Rows are points. Each table stands for the endless flat space through its points: a line for two points, a plane for three, and so on. Write the one point that lies in both, or say that there is none.
In the rows, 128 means zero.

First (3 x 4)
[[117 136 146 109]
 [125 138 139 126]
 [108 130 152  97]]
Second (2 x 4)
[[ 93 133 158 118]
 [107 127 148 122]]
They share: [114 124 143 124]

First (4 x 6)
[[125 144  94 142 103  98]
 [ 86 161 110 151 109 128]
 [ 91 163 116 158 103 121]
 [117 161 114 162  79  93]]
Second (3 x 6)
[[124 140 121 164  82 100]
 [104 146 131 146  84 116]
 [128 152  89 170 114  92]]
They share: [110 153 108 153 105 108]

First (4 x 6)
[[141 122 169 124 131 129]
 [142 122 172 122 120 125]
 [135 123 169 134 118 134]
 [131 102 147 148  85 141]]
Second (3 x 6)
[[143 122 141 140 113 112]
 [160 123 136 137  94 119]
 [132 103 156 133 122 123]]
They share: no point

First (4 x 8)
[[145 110 149 113 139 153 137 155]
 [144 112 156 124 159 148 130 180]
 [150 103 135 100 121 149 132 132]
 [157 100 138  97 115 146 136 131]]
Second (4 x 8)
[[157 114 154 100 142 158 142 157]
 [161  94 130  96 116 156 116 155]
 [141 118 162 120 142 146 162 149]
 [146 111 168 124 141 142 155 154]]
They share: [152 107 152 110 133 150 141 154]

First (4 x 9)
[[129 106  94 173  91 119 170 128 122]
 [127 136 128 163  93 157 114 128 138]
 [100  93 128 115 142 128 157 107 158]
 [119 104 112 148 112 131 155 125 141]]
Second (4 x 9)
[[102 102 136 164 116 143 153 110 138]
 [122 122 102 149  97 107 140 106 133]
 [151 140 100 123  92 120 147 120 143]
 [ 68  84 140 190 118 133 155  78 118]]
They share: no point

First (2 x 11)
[[144 100 132 102 111 119 107 121 130 109 112]
 [129 115 127 127 101  94 137 131 120 124 127]]
Second (3 x 11)
[[137  91 136 112 100 119 126 126 128 115 125]
 [134 112 128 119 119 104 119 128 124 110 115]
 [137  91 150  96  96 125 124 130 114 135 117]]
They share: no point

First (4 x 12)
[[101 141 139 134 131 118 126 118 121  98 115 110]
 [113  98 114 126 102  81 118  88 143 153 173 121]
 [ 98  94 119 122 140 115 114 101 168 121 146 123]
 [ 98  81 106 119 131 100 108  91 175 134 163 122]]
Second (2 x 12)
[[ 87 106 116 128 114  81 106  82 161 105 145 114]
 [117 124 128 128 132 123 130 124 119 135 139 114]]
They share: [102 115 122 128 123 102 118 103 140 120 142 114]

First (2 x 12)
[[145 105 132 114 124 123 133 137 100 100 111  97]
 [142 105 128 119 124 128 130 134 105 107 112 104]]
Second (4 x 12)
[[140 107 116 153 147 150 112  97 125  75 109 100]
 [144  94 118 100 101 137 136 161  97 168 109 140]
 [148  94 118 106 104 155 132 146 107 148 104 130]
 [134 112 118 160 152 143 110  92 129  68 114  96]]
They share: [136 105 120 129 124 138 124 128 115 121 114 118]

First (4 x 14)
[[136 111 121 162 139 145 164 105 133  91 168 146  98 134]
 [164 122  81 117 137  74 143 107 118 122 131 125 117 114]
 [138 103 101 138 141 105 146 109 133 117 148 128 100 118]
 [160 126  87 129 135 100 149  99 120 108 143 139 113 126]]
Second (4 x 14)
[[119  87 107 162 170 118 141 134 128 114 165 152 141 104]
 [145  97 109 148 142 108 133 108 138 104 167 148 129 104]
 [165 115 102 131 115  93 135  77 148  99 160 137 105 112]
 [131 101  95 156 150  92 139 102 164 104 159 142 129  94]]
They share: no point
